Each row of a before or after table is a point. One or more steps were done to the points. Then noise was added and the rows were shuffled. The steps act on how far a point lies along the listed directions, d1 being the first. Write out the steps. A step turns or swaps two directions, mirrors them in a line or flattens them onto one, adds a multiple of one to another, or multiplies one. Angles are multiples of 10 degrees, from the lower direction toward the higher: turns from -170 to 170, lines from 10 to 170 but not 90. Use the fewest steps. Two steps may share a direction if one is a turn and the other turns, adds or multiplies; they go together, in the order done. Otherwise the lowest direction goes first.
In the rows, zero is written as 128.

Directions:
(1): [157 173 108]
(2): [176  98 129]
(3): [137 146 181]
Before (9 x 3)
[[179 128 143]
 [119 164  99]
 [179 117 151]
 [173 106 140]
 [195 102 127]
 [202 105 129]
 [119 155  94]
 [157  93 137]
 [103 178 112]]
After (9 x 3)
[[120 166 104]
 [157  93 136]
 [195 103 127]
 [121 156 101]
 [201 105 127]
 [172 103 137]
 [103 179 112]
 [178 126 137]
 [177 114 143]]
Steps: multiply d3 by 0.7

Directions:
(1): [135 155 164 136 127 115 103  52]
(2): [123 115 112 144  90 138 200  92]
(3): [102 147 122 102 134  49 151 132]
(4): [139 161 107 161  61 111 100 147]
Before (14 x 8)
[[115 152 140 120 148  56  75 137]
 [172 126 107 198  35 203 123 154]
 [138 127 132 156 130 157 152  99]
 [117  93 108 124 128 131 154 186]
 [112 128 120 131  95 131 133 163]
 [120 130 135 127 146 139 119 147]
 [134 138 107 130  79 120 165 119]
 [ 96 134  56 103 108  57 184 148]
 [118  97 108 115 142 106 133 164]
 [113 118  83 149  74 137 197 156]
 [120 128  95 161  58  97 169 134]
 [152 118 107 158 110 156 173 126]
 [ 88 117  99 100 153  69 156 143]
 [118 159  97 188  20 117 126 104]]
After (14 x 8)
[[144 118 139 151 145 165 125 120]
 [168 132 125 158 130 171 106 153]
 [121 152  90 105 149  78  54 191]
 [117 128 124 132 124 131 153 135]
 [124 111 104 139 112 126 129 193]
 [100 126 106 100 162  79 107 173]
 [121 109 100 121 118 101 127 167]
 [176 146 131 202  40 198  94 120]
 [ 99 138 131 121 130  42 144  98]
 [149 147 137 121 116 136  76 138]
 [136 171 145 176  82 133  29  92]
 [115 140 131 130  93 128 112 154]
 [146 149 132 153 105 124  45 155]
 [143 146 119 153 107 157  62 194]]
Steps: turn d1 and d4 by -30 degrees; mirror d2 and d3 in the line at 110 degrees

Directions:
(1): [134 126 201 118  79 117 152 162  76 111 138 123]
(2): [142 128 137  74 122 191 142 147 151 131  87 183]
Before (9 x 12)
[[134 129 189 120  95 122 160 162  77  94 119 155]
 [128 120 131  41 151 235 138 162 184 137  42 240]
 [131 129 142 110 108 167 152 144 143 137 121 155]
 [122 153 148  65 123 168 157 158 133 106  88 202]
 [129 137 109 158 150 112 137 116 123 131 122 104]
 [127 133  66  99 177 166 113 122 185 158  88 134]
 [104 120  87 166 145 115 110 110 157 146 154  95]
 [155 113 167  28 119 207 151 161 143 146  70 208]
 [140 116 174 119  87 118 137 145  73 110 128  94]]
After (9 x 12)
[[152 111 198  37 100 188 162 172 114 140  88 194]
 [127 119 202  62 104 190 155 186 118 117  76 203]
 [128 131 125 117 137 125 131 144 131 141 122 101]
 [127 127 152 114 104 160 154 146 137 134 122 150]
 [134 132 148 111 118 152 149 152 115 104  99 176]
 [104 119  99 169 139 105 111 112 143 142 158  87]
 [127 137 109 161 150 111 139 113 122 129 123 107]
 [123 152 167  67 112 156 160 161 120 103  99 191]
 [146 118 132 109 116 149 125 132 117 120 110 120]]
Steps: flatten d1 and d2 onto the line at 60 degrees

Directions:
(1): [129  96 169 113  91 107  81 137 130 114 166 106 147  62 144 132  76  89
  78 152]
(2): [117 147  98 146 125 149 184 124 134  67 182  84 104 119 119 117  89 104
 129  58]
(3): [124 101 128  55 109 183 164 145 133 152  99 119  79 145 136 132  59 135
 147 160]
Before (10 x 20)
[[116 112 149 138 120 117  97 112 107 148 147 121 127 108 120 116 123 131
  125 144]
 [139 128 141 193 128  78 107  96 100  82 185 126 165 123 136 136 166  95
   99  74]
 [113 121 106 151 105 124 171 141 144  74 204  83 123 117 117 117  81  90
  119  60]
 [126 139 106 111 154 139 157 131 127 152  83 144 106 185 109 144 171 147
  158 114]
 [134 165 134 179 144 102 113 131 138 124 139 140 158 129 108 114 191 124
  109 100]
 [154 116 135  98 108 130 117 139 103 123 125 127 121 119 127 133  95 126
  131 127]
 [147 217  55 220 204 115 191  77 127 107 114 140 157 200 113 111 249 175
  174  57]
 [135 115 127 138 135 131 149 129 135 163 107 128 104 146 146 134 127 139
  132 129]
 [131 136 158 168 126  81  50 140 125 121 141 130 156 115 141 136 174 110
   94 126]
 [123 132 114 100 109 148 158 131 121  97 159 107 128 104 119 126  80 104
  128 112]]
After (10 x 20)
[[109 114  85  90 107 189 232 151 148 105 156  87  66 168 117 116  44 118
  165  77]
 [154 130 120 105 123 137 134 134 102 127 109 136 113 146 120 131 119 142
  153 117]
 [130 168 129 200 158  79  73 129 123 123 125 148 155 153 130 131 230 134
  124 101]
 [133 106 142 137 124 115 126 131 136 155 124 120 116 117 152 136 114 122
  110 135]
 [126  96 163 104 105  99  86 139 128 130 142 115 140  88 130 151 108  92
   83 143]
 [149 119 168 155  94  71  70 105 133  74 214  75 195  20 161 125  79  67
   37 134]
 [135 135 124 179 139 101 139  97 101  97 159 134 142 159 132 135 170 115
  128  73]
 [117 131 128 156 142 121 118 105 104 155 132 134 124 136 111 115 158 150
  147 128]
 [133 156 147 176 132  95  97 134 138 118 151 134 166 109 113 113 177 111
   91 106]
 [120 135  94  73 116 185 197 133 121 116 126 115  95 142 114 126  71 125
  164 116]]
Steps: multiply d1 by -1; add 1 times d2 to d3

Directions:
(1): [103 103 103 138 219 105 126 123 176 170 153 161  99  86 135 141  63 119
 130  74  85 104 122 142 145 156 110  84 144  83 111  90 121 148 131 132
 150  97  96 120 124  59  94 192 140 113  88 141]
(2): [119 108 128 127 130  92 107 177 102 149 143 161 127 114  61 106  63 139
 160 139 199 124 170 100  76 110 167  90  55 137 136 132 121 110  88 104
  73 166 141  68 119 109 154 169 154 139 132 103]
(3): [142 164 159 163 127 155 169  83 142 152  85 132 123 202 144 134 109 121
  78  92  95 107 104 121 113  73 131  87 106 135 134 135 120  74 113 111
  35 106 100 155 177 131 171 188  92 126 117 137]
(4): [155 159 155 133 155 123  76 117 123 103 111 137 171  93 152 184  63 178
 151 165 117 126 130 149 193  76 136  89 125 117 101  92 157 155  99 189
 141 121 196 123 152 162 173 135  87 162 153 127]
(5): [120  55 151 129  95 111 143 141  91 160 123 139 155 124 113 157 144 115
  68 107 150 122 159 146 136 152 163  94 139  83 125 141 170 146 158 139
 140 158 108 188 177  82 118 117  69 199 143  48]
Before (10 x 48)
[[121 127 137 112  71  99 146 140  65 117 137 109 141 139  96 101 141 127
  145 156 208 138 145 107  76 123 155 151  69 173 148 187 127  95 122 112
  108 178 140 116  94 152 153  86 137 139 160 112]
 [139 160 127 124  52 151 132 140 101 107 106 113 145 163 146 106 189 139
  134 168 163 136 120 113 110  98 141 163 125 176 141 150 127 110 122 138
  128 161 154 118 109 184 147  87 121 120 138 148]
 [115 116 101 110 161 143 102 124 151 111 139 120 127  90 161 139 153 124
  137 122  87 129 103 164 217 195  99 174 175  77 108 111 136 165 146 169
  234  95 110 163  95 128  71  89 139 111 126 153]
 [129 109 144 132 102 118 134 143  80 125 104 141 124 138  97 124 113 112
  108 145 183 107 157 110  93 102 163 112  72 142 144 160 135 105 113 106
   80 186 126 127 155 126 166 134 102 158 129  99]
 [141 126 137 124  70 135 118 170  90 103  82 109 139 146  92 119 143 150
  132 176 182 148 191  99  77 100 162 136  98 179 157 166 160 114 118 122
   81 179 166 124 116 181 166  87 125 171 152  93]
 [124 111 117 122 126 143 123 128 122 117 132 104 124  82 162 155 179 114
  122 111  77 137 130 151 160 177 110 149 209  79 140 101 178 183 160 190
  216 114 113 199 137 127  98  72 110 149 143 108]
 [146 190 108 134  62 175 165  94 161  90 124  93 114 170 161 116 233 107
  142 157 102 148  84 135 118 156  87 235 170 181 130 175  83 109 129 115
  156  90 129 135 109 179 113  58 162  67 123 187]
 [156 130 163 124  92 143 142 128 100 124 107 107 155 180 138 146 130 149
  102 142 144 140 130 122 138  70 155 107  90 133 113 146 141 119 113 138
   91 140 137 162 162 169 173 105  81 187 155  92]
 [130 136 113 108  81 175 198  76 135 101 162  75 119 152 173  93 243  96
   97 127  94 121  93 139 154 162  84 223 203 146 150 155 121 131 213  93
  210 111  96 189  98 116  66  42 160  99 129 118]
 [122 124 105 125 158 159 148 103 175 147 142 142 114 100 171 149 163 119
  112  83  81 119 116 163 178 162 102 115 194 111 109 122 129 139 168 155
  201  89 112 161 144  89  79 141 109 112 108 147]]
After (10 x 48)
[[129 151 118 131 107 156 162 102 119 103 100 105  90 169 146  99 182  86
  106 136 125 119 109 111  99 123 110 177 119 168 150 168 106  96 136  92
  109 143  98 140 127 152 137 105 132  93 106 166]
 [158 182 139 123 122 167 147 102 146 103 113  88 121 190 169 122 145 144
  130 138 100 144  91 114 136  73 112 150 110 161 117 138 105 107 114 126
  106 102 129 137 121 196 159 105 124 122 134 163]
 [131 178  91 128 132 165 140 126 169  92  94  88  82 150 146  89 168 127
  152 143  93 149 129 103  90 128  89 186 148 194 154 146 113 110 134 107
  117 112 128 111  65 184 122 100 179  81 107 186]
 [142 108 147 121 113 124 103 158 102 145 130 167 164  85 106 169  99 160
  133 135 180 124 178 146 160 105 172  62 116 121 107 129 159 136 121 171
  147 149 176 125 172 108 148 148  80 183 158  78]
 [144 135 141 115 107 114  67 171  78  96 123 124 160  70 105 155 103 163
  176 175 160 142 170 123 134 108 159 116 124 112 141 101 184 168  95 200
  151 157 187 129 134 168 172  89 121 172 177  92]
 [126  91 134 109 141 103  56 173  97 116 135 154 170  66 102 155  72 162
  160 160 172 128 160 150 198 146 162 106 100  73 105 111 166 162  97 183
  185 149 164 120 120 134 130 113 119 172 163  94]
 [133 166 102 147 185  93  87 152 170 145 158 180 116  78  95 143  12 155
  216 148 152 113 142 123 115 110 129 100  78 135 101 105  89 127  44 137
  109 106 172  27 110 110 154 194 181  94 104 166]
 [127 179  96 132 142 140 116 131 156 123 128 139 110 130 152 100 114 143
  175 143 122 120 104 114 116  99 111 141 122 164 132 113  96 116  99 137
  132 123 145  72  79 156 133 146 162  74 102 197]
 [140 145 134 113 147  91  86 159  98 118 179 157 152  72  67 107  11 179
  205 187 212 104 171 104 127  62 160  96  47 153 131 104 131 127  88 118
  112 169 201  42  92 115 165 152 182 140 156  89]
 [111 167  98 114 133 121 162 104 126 112 149  99  97 135 138  82 149 111
  162 125 137 135  96 110  88 145 100 185 109 181 144 168  90  93 135 103
  135 125 113 102  53 148 117 103 181  67 121 186]]
Steps: turn d1 and d5 by 80 degrees; mirror d2 and d4 in the line at 120 degrees

Directions:
(1): [ 74 108 108 146 165  63 121 163 100 187 131 122 128 105 147 115 151 175
 127 156 111 117  51 141 113 119 100 183 143 145 144 185  85 130  88 163
 117 117  55 183 146  90 134 114  94 153 109  89 189 129 130 147 143 161
 152 164  57 144 134 139 125 112 135 178]
(2): [135 176 125 117 143 150 219 143 160 169  86 101 160 122 135 108 129 144
 152 188 129  75 131 106 156 142  50 123 120 115 138 153 148 155 112 113
 163  67 104 100  72 188 137 147 101 123 129  81  87 139  82 157 156 100
  36 134 120 142 118 123 143 117 167 123]
(3): [132  96 131 103 170 141 127 145 164 102 117 146 124 155 125 147 157 123
 141 131 189 163 111 129 125 201 167 113 131 144 151 150 176 137  85 166
 127 131 183 178 150 198  66 155  84 164 200  73 118 169  86  96 121 165
 150 198 135 145 163 150 118 152 140 127]
Before (10 x 64)
[[ 96 133 107 148 124 102 134 147 106 159 138 123 130 131 132 131 127 139
  135 132 119 119  78 127 118  95 114 156 130 133 128 151 104 121 135 112
  116 125  96 153 112 103 137 114 134 140 102 108 158 120 140 159 159 135
  134 127 110 148 123 140 132 109 123 147]
 [161 135 138 108 117 150 118 115 137 104 135 128 125 143 116 137 113 105
  128 113 134 129 146 130 140 134 132 107 122 115 117 106 127 133 151 122
  123 123 144 113 136 139 134 122 144 117 125 156 110 139 138 126 111 110
  125 104 154 119 110 129 139 119 107 104]
 [ 75 116 120 163 118  54  80 152  86 177 137 119 117  85 141 128 125 157
  100 130  85 144  77 152  93  90  94 195 150 128 113 157  69 112 124 152
   94 151  50 152 157  18 174  98 160 128  74 136 195  80 186 147 125 136
  180 107  64 113 113 131 133 105 106 161]
 [101 106 111 104 182 110 145 155 159 155 104 148 121 144 120 127 157 131
  135 147 171 143  79 134 116 173 148 153 123 157 141 160 141 148  62 171
  140 135 135 180 135 167  79 146  73 174 180  85 142 167  95 113 126 168
  147 194 108 137 143 142 121 131 154 131]
 [ 53 134 106 137 170  74 160 168 132 204 133 101 149 100 160  94 153 175
  138 178 108  86  59 140 130 124  65 195 138 133 154 184  93 154  68 151
  123  79  45 167 120 109 131 121  72 147 121  67 174 132 108 160 162 147
  117 158  63 137 121 146 139 100 152 187]
 [139 120 135 111 128 150 132 120 135  97 112 136 130 140 118 127 133 105
  139 124 141 134 156 119 136 160 157  97 128 131 126 125 148 130 131 109
  126 133 164 101 128 163 113 161 139 114 145 144 124 127 132 116 115 107
  136 126 168 139 136 124 133 152 120  84]
 [122  74 126 131 119 114  27 121 109  74 185 171  93 124 126 153 126 109
  106  73 144 203 108 146  88 128 221 134 142 144 114 102 122 101 142 129
   99 206 164 167 187  80 104 129 147 138 144 177 162 119 165  83  99 159
  249 122 143 102 143 127 116 137  77 129]
 [131 115 128 123 130 125  97 117 112 105 137 131 112 130 124 136 128 119
  106  84 132 138 132 139 120 144 155 118 141 116 136 122 151 114 146 138
  111 144 150 120 161 127 123 125 133 141 123 145 127 126 147 105 127 123
  157 136 124 128 124 143 137 138 112 141]
 [148 148 142 130 108 157 139 111 144 106 117 125 134 148 125 131 133 133
  135 119 138 130 158  98 136 132 106 104 133 117 127 105 142 134 132 131
  121 131 162 111 106 144 114 131 115 122 141 129 106 125 113 107 140 114
   99 107 147 120 126 131 128 141 144 120]
 [144 128 126 140 109 136 142 145 130 129 113 128 143 130 129 129 138 128
  142 151 122 134 130 129 147 136 108 134 132 144 126 126 122 147 120 129
  137 104 119 120 121 135 140 113 113 135 121 130 131 144 108 150 144 109
  104 132 124 146 125 124 137 141 120 144]]
After (10 x 64)
[[ 97  94 121 127 150 100 104 143 108 130 123 138 122 124 133 122 149 136
  134 130 128 139 100 134 119 151 156 137 140 146 134 160 111 124 106 139
  109 138 117 148 152 122 114 145 123 133 130 127 178 125 144 122 119 138
  175 150 119 146 142 132 127 145 116 121]
 [ 82 141 101 129 181  90 184 182 137 207 111 116 152  90 158 103 149 186
  148 210 131  96  37 120 124 145  54 180 141 135 149 203 118 150  74 136
  152  83  48 170 104 151 126 149  65 151 127  52 147 140  84 154 165 141
  104 169  58 143 130 128 140 101 153 167]
 [137 159 121 134 102 154 162 126 134 127 127 120 140 145 120 135 112 109
  143 128 132 113 134 113 136 103 115 116 117 117 118 115 141 126 159  80
  133 117 142 106  85 146 134 129 151 122 116 124 103 122 126 152 156 103
   92 103 161 140 116 131 137 119 128 110]
 [134 132 121  92 166 153 174 138 184 132  90 145 131 156 112 129 143 109
  143 148 180 136 122 121 132 183 142 121 112 143 136 135 169 153  80 148
  156 124 169 141 110 206  78 160  86 159 191  95  97 169  80 110 125 142
  109 176 147 132 137 135 125 136 160 100]
 [123 116 135 144 116 116  92 119 116 111 139 137 117 141 130 136 143 146
  123 102 131 153 126 115 115 120 133 131 143 130 129 118 113 121 124 155
   99 155 141 149 142  98 112 114 113 135 132 135 154 120 137 101 132 142
  156 120 119 121 135 138 120 138 128 145]
 [144 199 138 129  96 154 199 130 155 163  82  92 155 103 128 117 100 124
  131 174 104  90 167 110 145 118  30 129 122  93 106 124 141 143 148  95
  150  90 103  57  70 133 179 137 164  95  97 122  77  93 128 162 140  65
   40  76 134 112  96 113 155 109 144  99]
 [162 178 148 101  98 206 175  97 189  87 127 113 151 148 121 120 107  81
  141 123 140 106 214 112 160 143 119  83 108  97 123  70 179 150 147  80
  147 101 191  56  83 186 121 151 140  97 159 143  50 130 104 123 133  81
   66  88 205 106 107 124 146 132 142  88]
 [126 114 125 122 136 106  98 135 114 134 145 130 120 130 127 133 126 132
  121 120 124 130  97 144 126 125 128 142 132 128 125 137  96 130 129 147
  111 128 103 152 158 107 135 110 127 133 112 141 154 137 147 132 115 135
  155 124 110 126 116 137 135 113 103 136]
 [154 117 132 140  96 144 116 132 126 102 125 137 132 138 123 138 132 112
  134 125 125 153 147 131 141 134 138 123 132 143 118 105 125 139 134 125
  128 126 143 117 133 124 135 111 129 131 125 154 130 139 121 136 133 110
  127 123 144 138 127 124 131 148 106 137]
 [111 129 119 126 150 107 136 139 115 151 118 116 128 117 135 121 137 146
  117 124 125 108 100 134 127 146 107 138 143 116 147 157 142 128 121 147
  124 111 107 130 141 138 130 127 108 149 116 106 133 133 127 126 147 123
  125 153  92 141 120 145 143 125 134 159]]
Steps: add -0.3 times d3 to d2; turn d1 and d2 by 130 degrees

Directions:
(1): [118 151 153 108 130 164 127 179 101 160 189 104 108 102 123  98 163 123
 169 152 119  82  82 149 115  54  84 165  93 109 129 149 147 149 126 155
  77 156 146  56  77 114 117 122 151 170 223 104 102 127 111 152 138 153
 121 139 174 116  93 113 186 133 137 163]
(2): [109 167  89 131 110 195 161 114 160 111 153 142  94 152  93  93 117 100
 185 156  38  89 174 148 104 142 140 148  72 118 133 100 148  86 113 140
 112 130 181 172 169 120 131  96  85 136  72 137 173 158 125  97 148 110
  88 139 132 142  72  69 160 125 142  96]
Before (9 x 64)
[[149 111 160 107 136 107 117 158  99 136 137 109 132  92 153 137 159 143
  108 123 197 143  72 109 137  81 108 120 163 135 115 137 127 150 139 129
  131 145 102  61  76 136 129 143 166 149 223 107  78 110 117 159 125 142
  157 109 146 119 142 149 116 147 132 162]
 [129 103 147 125 144  89 113 126  92 163 126 123 138 114 151 139 130 137
  111 111 163 146 103 124 141 122 107 127 149 126 124 143 115 146 139 116
  133 133  97 115 132 133 138 143 151 141 147 127 102 100 138 147 112 136
  141 129 138 119 149 148 108 123 122 139]
 [123  92 150 150 123  85 125 127 113 128  74 138 147 120 148 172 144 141
   90 104 176 174 111 115 151 141 141 106 163 139 122 137 124 151 144 120
  148 111  86 129 140 145 134 153 152 107 110 116 115 110 146 137 103 120
  151 128 113 118 178 165  86 127 115 130]
 [126 136 114 134 129 145 149 119 148 133 125 143 110 136 117 121 133 135
  155 131  99 119 141 136 127 156 148 128 120 124 119 109 129 108 132 132
  131 128 134 157 161 125 134 112 114 135  97 147 150 144 128 103 143 126
  118 129 126 131 124  98 133 129 139 127]
 [119 154 102 123 114 181 145 122 176 126 140 116 100 151  99  94 130  92
  161 143  42 112 171 144 108 150 152 138  89 111 133  89 142 100 124 134
  116 136 183 155 156 130 114 107 104 131  84 129 174 149 124 106 143 109
  105 139 140 135  81  79 160 141 153 105]
 [108 149 158 109 125 157 102 188  84 182 190 101 115  91 124 106 170 115
  158 141 131  97  73 146 113  42  89 159 110 102 126 170 164 155 122 143
   80 162 147  35  44 117 140 124 162 172 249  90  83 129 110 145 138 162
  129 106 176 106 112 116 189 139 126 186]
 [109 171 118 122 100 167 145 147 128 136 167 117 116 133 111  96 128 107
  172 158  72  90 131 132  99 102 110 153  78  97 131 119 153 109 125 150
  103 132 161 131 133 105 135 105 118 149 134 115 129 152 114 118 140 125
  101 150 159 136  78  86 174 137 149 125]
 [102 121 128 108 133 136 127 147 131 150 142 126 111 119 128 117 146 140
  135 123 145 123  94 133 138 105 133 132 117 134 120 136 126 147 127 143
  119 140 146 106 122 124 128 141 133 120 164 118 121 132 118 144 133 134
  145 138 143 108 129 126 148 131 150 151]
 [142 103 141 130 134  86 116 117 112 138 100 135 158 136 134 157 105 141
   66  93 166 174 119 119 133 143 145  94 159 150 121 128 112 143 132 126
  155 114 111 148 112 134 142 139 153 122 109 131 109 120 142 151 123 128
  165 117 122 125 184 154  93 125 107 116]]
After (9 x 64)
[[133 121 147 123 141 111 129 142 118 156 131 124 125 113 141 136 153 153
  134 118 154 133  97 131 137 122 127 130 145 125 118 138 120 140 142 134
  122 137 103 106 114 124 130 130 147 140 168 132 111 124 124 133 135 149
  145 132 139 117 148 126 131 136 131 159]
 [134 138  87 132 110 162 162  89 164  83 111 149 106 148 112 122 111 110
  139 138  93 139 175 113 120 168 169 109 128 139 120  81 134  79 123 118
  163 120 150 191 177 141 143 108  86 119  58 140 164 151 127  98 136  95
  108 114 107 148 101  88  99 140 144  88]
 [112 133 106 128 125 146 139 106 121 143 140 140 110 137 122 113 115 115
  157 133  84 116 150 141 120 144 121 137 108 122 125 114 134 105 128 121
  125 129 142 165 176 127 144 114 112 142  82 138 144 127 140 118 131 118
  108 137 135 134 103  96 127 122 134 105]
 [114 158 119 118 120 176 150 136 127 140 163 132 109 147  97 102 118 108
  154 135  70 104 131 155 100 108 128 135  79 125 128 116 145 113 112 158
  104 139 173 144 119 114 138 105 126 159 121 121 140 150 126 134 148 125
  119 137 158 133 106  84 162 124 125 105]
 [143  96 166 113 144  81  94 155 120 160 110  87 149 112 154 147 151 135
   81 104 182 163  94 118 141 117 128 113 171 121 127 132 115 169 145 122
  131 138  99  75  84 141 107 154 173 122 186 108  97 100 129 159 117 143
  164 122 140 115 163 168 118 146 129 157]
 [109 114 106 121 130 128 133 116 152 129 109 144 112 138 125 131 122 141
  120 114 135 145 127 125 143 150 159 110 128 144 121 120 115 130 126 129
  147 121 144 154 158 129 136 140 114  96 101 133 144 136 125 125 133 115
  141 136 115 115 141 127 119 128 146 126]
 [ 95 152 119 138 102 187 163 144 132 128 139 135  95 129 104 111 153 103
  180 151  70 100 131 151 115 109 124 153  78 112 127 118 160 114 125 153
   97 127 154 136 152 128 130 108 117 143 109 106 150 144 128 117 134 116
  103 148 146 129  89  87 161 130 135 116]
 [125 104  93 155 117  93 113  73 153 112  61 154 153 157 124 165  87 119
   80  92 130 192 189 105 133 211 191  78 171 140 127 116 124  94 123  85
  189  99 117 207 174 147 164 132  98  80  17 149 155 139 145  85 119 100
  136  87  73 135 173 136  67 133 110  98]
 [137 108 146 133 117  59 107 126 113 131  91 119 175 125 157 154 110 146
   70 105 183 173 111  90 136 140 126 101 169 124 122 137 115 143 143 117
  161 105  87 134 121 127 141 147 148 110 128 120  98 115 130 135 107 128
  154 126 119 131 171 166  91 137 126 137]]
Steps: turn d1 and d2 by -170 degrees
